Each row is a point. Each copy is the shape, with its points in the same order, stretched, turned, moved and blurred by noise. Say if it was mirrored as well.
In the rows, 128 means zero.

Shape (9 x 3):
[[134 120  89]
 [137  67  84]
 [ 73 205 120]
 [130 101 114]
 [ 62  96 137]
 [129 123 111]
 [122 182 177]
 [ 83 198 148]
 [140  85 118]]
Copy 1 (9 x 3):
[[104 126  94]
 [142 145  78]
 [ 67  51 145]
 [126 124 109]
 [178  75 134]
 [104 130 117]
 [ 96 113 182]
 [ 85  75 170]
 [135 145 107]]
Copy 1 is: only turned
Copy 2, 9 rows:
[[ 91 147 126]
 [ 56 135 157]
 [154 128  76]
 [ 97 141 144]
 [106  92 145]
 [109 143 133]
 [189 150 117]
 [176 131  90]
 [ 92 140 159]]
Copy 2 is: mirrored
Copy 3:
[[110 152 110]
 [ 53 160 145]
 [209  78   7]
 [106 133 140]
 [ 85  67 129]
 [131 134 118]
 [238  79 105]
 [220  73  47]
 [ 98 141 168]]
Copy 3 is: mirrored
Copy 4, 9 rows:
[[112 126  84]
 [107  83  90]
 [184 203  82]
 [124 120 112]
 [209 118 127]
 [122 139 106]
 [135 204 169]
 [177 207 122]
 [110 111 125]]
Copy 4 is: mirrored

Shape:
[[169 138 109  46]
 [135 157 143 119]
 [192 130  70 122]
 [158 119 134 108]
 [131 168 150 102]
 [ 80 110  80 181]
 [ 76 134 170 132]]
Copy 1, 7 rows:
[[ 72 103  52  85]
 [112 108 149 123]
 [161  66  29 145]
 [138 126 101 101]
 [ 90 113 143 106]
 [215 150 139 202]
 [137 179 202 121]]
Copy 1 is: mirrored
Copy 2 (7 x 4):
[[ 44 191 205  96]
 [126 183 120 108]
 [134 136 214 105]
 [102 141 138  94]
 [109 204 119 106]
 [175 112 124 220]
 [119 167  57 154]]
Copy 2 is: mirrored
Copy 3:
[[ 62 124  30 152]
 [ 88 140 122 115]
 [140  72  38  94]
 [ 84 100  99 141]
 [ 68 161 120 119]
 [218  99 155 152]
 [ 94 157 195 172]]
Copy 3 is: only turned
Copy 4, 7 rows:
[[211  63  97  98]
 [163 137  93 129]
 [111  74 105  55]
 [142  83 101 140]
 [192 141  88 131]
 [ 87 164 208 117]
 [165 165 139 195]]
Copy 4 is: only turned

Shape (9 x 6):
[[ 63 102 176 156 108 153]
 [120 119  62 131 119  93]
 [ 60 107 127 133  96 207]
 [131 125 150 116 159 198]
 [129 147  99  76 124 130]
 [136 168 182 114 124 135]
 [167 202 102 200 130 201]
 [ 52 209 178 194 142 123]
 [173 192 116 172 161 146]]
Copy 1:
[[121 182 178 141  78 129]
 [146 126  86  57 111 110]
 [ 80 210 139  86 112 119]
 [ 87 181 118 126 126 195]
 [ 84 128  77 104 111 134]
 [106 128 157 162 106 152]
 [127 139 166  50 182 230]
 [107 144 238  83  43 170]
 [148 131 142  84 155 217]]
Copy 1 is: mirrored
Copy 2, 9 rows:
[[192  88 146  92 201 137]
 [ 86  93  81 145 151 129]
 [167 153 113  64 198 112]
 [135 167 159 123 134  76]
 [102 167 107 145 151 130]
 [155 137 179 134 138 158]
 [ 79 133 164  46  69  86]
 [144  41 229  51 207 141]
 [ 76 113 174 111  75  97]]
Copy 2 is: mirrored
